Rows are points. To make a cloud, some directions were put in groups of two or more. Within a group, all points are equally far from the middle, so they leave a hole (a ring in 2 directions, a hollow ball in 3). The other directions are filled evenly. Then the cloud was stretched, turned, moved and blurred a little. Count the holes, and give their numbers of directions, smallest first.
In the rows, zero is written as 128.

Cloud:
98	93
102	93
78	152
67	122
103	171
139	177
93	95
172	140
74	107
172	150
150	108
132	178
66	126
89	98
Holes: 1 (2)

Cloud (19 x 3):
79	115	145
177	134	95
152	128	98
194	189	112
96	168	159
116	116	142
114	88	146
92	86	129
111	104	189
92	108	101
161	160	83
124	168	30
188	181	138
76	193	149
102	196	124
107	121	135
129	113	151
144	157	168
145	151	164
Holes: 0

Cloud:
102	175	176	80
84	89	125	123
127	137	139	109
164	83	127	164
148	141	190	110
151	158	151	113
157	116	108	182
169	184	149	169
165	146	153	74
189	182	158	123
162	111	168	112
126	110	159	108
92	142	121	42
106	153	154	157
152	107	147	189
166	108	120	86
125	85	97	65
137	69	132	150
184	155	184	167
87	117	109	73
98	128	119	157
130	138	174	77
120	175	109	105
105	153	124	54
110	107	102	48
189	160	150	161
159	111	153	158
183	161	183	201
Holes: 0

Cloud (55 x 6):
165	107	145	154	152	162
96	110	182	137	175	148
116	183	129	164	155	106
101	178	111	87	100	105
96	164	108	85	83	128
114	81	129	185	78	114
161	133	134	147	172	117
124	181	137	127	25	114
156	71	95	97	90	147
132	86	80	179	95	83
136	95	99	118	176	94
134	154	158	172	47	135
141	159	86	109	113	163
117	81	115	94	126	163
178	125	133	170	134	104
131	106	78	165	74	65
78	99	130	138	147	157
156	100	95	145	81	55
95	172	149	113	89	161
79	99	138	116	116	79
154	77	83	89	99	142
105	189	85	119	101	100
135	97	100	188	120	161
113	116	163	121	176	97
145	171	125	137	164	119
80	114	171	152	88	145
85	132	92	144	84	76
134	119	105	75	65	107
171	96	52	135	88	82
106	103	71	168	104	110
147	62	99	159	156	157
152	119	155	114	117	168
153	84	111	164	57	145
94	142	122	106	78	62
146	168	75	151	128	87
143	181	115	181	81	153
99	202	126	113	62	94
164	74	65	116	126	93
172	170	82	153	55	85
97	140	76	143	63	129
181	133	136	169	124	115
116	195	143	182	84	140
97	170	134	137	43	145
119	100	171	127	137	78
162	140	127	189	75	149
149	193	122	181	66	105
90	68	136	109	148	129
127	144	92	106	115	171
149	106	111	192	110	163
92	134	148	195	123	145
160	60	136	164	149	113
164	154	68	154	44	136
176	164	109	174	75	142
169	149	135	121	78	82
136	76	79	118	139	164
Holes: 2 (3, 3)

Cloud:
120	112	136	48	89	131	126	173
90	108	61	152	161	129	142	78
64	87	127	122	130	100	123	96
136	96	77	167	131	188	129	176
127	142	163	159	85	74	132	102
131	68	134	81	104	112	93	131
135	119	163	178	164	87	49	139
160	103	103	116	146	185	65	173
175	147	169	167	134	123	126	140
133	100	107	68	90	155	117	128
100	102	123	165	89	91	171	107
171	143	95	173	178	107	148	86
179	103	152	120	147	111	92	206
89	144	152	159	94	63	77	60
168	95	132	186	157	117	98	163
133	108	139	122	143	128	16	124
143	89	113	77	77	104	114	157
106	94	133	144	106	148	188	85
159	119	48	88	158	109	176	159
167	120	109	158	98	80	89	131
92	122	138	111	147	88	164	115
174	153	145	118	145	74	121	103
141	145	165	107	105	42	105	106
208	106	95	146	179	132	115	130
150	97	157	186	141	171	90	86
187	115	107	117	135	184	168	173
128	112	81	83	158	145	128	187
65	130	100	170	119	163	125	103
110	132	217	163	130	98	38	104
95	124	177	102	85	167	128	161
105	138	92	136	145	192	156	127
106	104	100	140	83	125	125	168
174	118	147	172	142	198	68	117
114	124	160	101	154	60	111	96
126	96	196	89	107	125	54	172
134	81	150	128	111	66	131	128
137	114	81	146	175	123	119	56
79	101	141	173	86	85	127	78
103	81	120	67	91	101	111	157
162	149	134	161	164	183	114	163
182	130	52	123	174	118	135	170
69	106	138	163	88	142	109	148
111	111	86	145	177	126	142	63
166	149	122	144	139	74	41	158
152	140	94	119	184	69	102	74
111	110	122	92	175	100	132	147
155	118	30	138	157	168	154	130
207	112	81	160	135	157	110	158
136	83	162	105	126	87	128	111
120	100	38	143	123	132	175	125
143	97	189	178	124	122	42	101
116	168	95	119	149	65	135	94
176	117	102	82	167	149	159	156
190	109	77	88	172	152	152	161
175	120	152	103	136	71	37	129
96	125	154	158	138	66	82	48
180	85	135	156	89	145	136	154
137	73	69	97	94	133	151	148
118	77	80	171	131	184	189	131
96	118	132	197	146	157	67	58
146	130	74	120	119	128	80	159
159	91	151	121	104	193	153	189
67	110	114	140	136	114	171	84
167	149	124	160	179	157	140	135
155	143	89	171	155	143	42	103
94	84	132	74	94	141	116	101
116	89	72	136	131	86	117	88
91	104	97	184	140	183	165	123
88	144	118	131	136	150	68	142
85	163	155	164	138	131	106	114
134	115	119	151	158	78	131	58
161	113	185	171	81	159	57	150
177	129	143	152	102	155	53	177
97	115	56	165	141	149	119	96
142	147	142	202	167	76	51	84
108	85	129	109	136	196	134	113
140	108	98	166	92	190	112	96
177	144	77	98	138	136	95	126
119	76	85	161	119	142	157	73
100	119	129	171	75	152	83	147
Holes: 1 (8)

Cloud:
56	55	146	91	151	131	127	147	98
118	93	44	47	85	126	145	132	136
131	184	143	57	144	140	125	128	159
126	90	114	63	49	146	131	158	69
130	147	110	123	91	66	84	137	121
153	195	42	109	109	146	113	153	100
166	179	159	149	136	163	87	169	129
106	131	174	120	196	140	120	112	82
113	217	141	93	146	126	117	145	159
153	137	94	51	113	185	96	109	161
118	177	136	154	203	153	111	84	153
163	136	95	77	88	115	145	189	121
67	182	118	83	143	85	95	126	113
126	158	70	85	100	157	145	173	107
75	146	153	87	175	99	92	138	75
118	165	107	177	191	139	173	136	101
58	64	162	91	120	104	146	119	88
172	151	28	97	128	183	116	136	130
61	74	142	57	96	90	165	154	86
112	169	132	132	79	65	188	143	101
100	144	147	132	175	178	127	72	104
119	170	75	106	72	143	84	108	158
148	165	95	171	175	154	83	99	164
125	113	93	58	108	194	127	127	134
122	122	62	114	176	118	136	154	110
146	155	202	156	136	180	132	111	151
106	125	64	77	162	183	95	99	149
148	158	161	84	100	148	78	138	145
166	137	154	93	89	157	122	76	123
105	104	99	141	154	110	174	124	72
111	143	112	116	199	175	169	87	114
105	153	138	168	203	126	100	160	155
74	154	154	135	158	176	137	101	165
73	196	132	66	91	129	108	126	109
101	88	179	112	85	127	93	149	156
102	104	158	74	90	92	169	92	127
148	125	165	146	84	103	177	155	125
113	141	91	93	161	115	102	86	80
144	113	88	82	104	193	105	156	91
135	97	157	95	83	177	74	126	169
119	159	151	150	110	172	150	131	166
197	186	89	158	141	186	112	130	151
155	109	78	72	100	98	186	104	121
143	71	112	70	61	173	151	112	120
169	195	101	134	129	179	64	104	154
111	72	164	94	99	136	177	156	80
136	156	135	75	157	184	90	132	104
132	127	143	72	120	100	115	131	48
94	63	129	65	84	109	174	112	124
126	77	126	160	131	107	187	144	134
161	146	175	157	163	179	87	99	146
123	139	83	163	168	148	92	163	124
115	78	99	59	95	110	89	142	76
152	150	153	91	133	142	155	86	183
160	167	118	127	142	172	111	192	88
190	175	46	89	87	156	121	147	109
129	105	117	76	106	79	128	104	63
106	72	114	44	115	129	148	154	153
119	129	51	94	126	184	101	137	79
104	112	187	151	103	141	113	196	113
118	118	79	104	158	105	182	106	102
159	202	88	169	161	155	111	121	131
171	98	81	72	136	122	173	126	163
106	77	110	109	98	168	106	89	59
123	174	118	184	189	131	164	128	142
141	143	64	137	192	139	164	127	122
156	143	125	198	159	166	126	129	98
131	95	166	142	157	108	202	174	114
76	99	102	101	119	158	109	130	39
155	181	94	136	134	183	103	155	175
109	130	202	145	127	166	101	192	142
149	116	73	114	166	169	95	135	84
125	141	164	147	118	85	167	124	162
153	145	122	134	119	211	70	128	191
134	80	61	80	59	141	172	131	139
139	145	79	162	177	152	179	118	127
184	156	59	107	78	176	96	159	108
129	111	170	73	100	119	171	102	125
83	106	154	125	173	113	155	81	148
118	174	194	117	112	98	171	123	148
86	161	159	78	116	86	177	94	118
114	186	193	128	118	160	140	107	117
103	166	169	143	202	138	97	105	104
180	153	96	104	41	136	92	164	133
152	193	127	113	124	123	135	169	172
131	140	150	89	118	111	88	105	58
167	170	91	127	131	168	100	171	76
72	58	143	138	155	121	182	170	96
176	186	84	88	94	113	174	149	93
113	207	134	86	153	115	124	125	162
148	124	121	191	159	124	115	118	141
111	174	57	86	165	110	144	147	74
113	230	110	137	162	118	106	141	120
130	124	89	73	131	201	131	153	122
76	151	108	57	170	101	127	130	125
115	162	135	97	99	107	121	164	174
114	97	135	97	133	207	144	152	101
165	206	110	124	130	145	120	140	174
127	102	175	80	177	116	155	149	121
Holes: 3 (2, 2, 3)
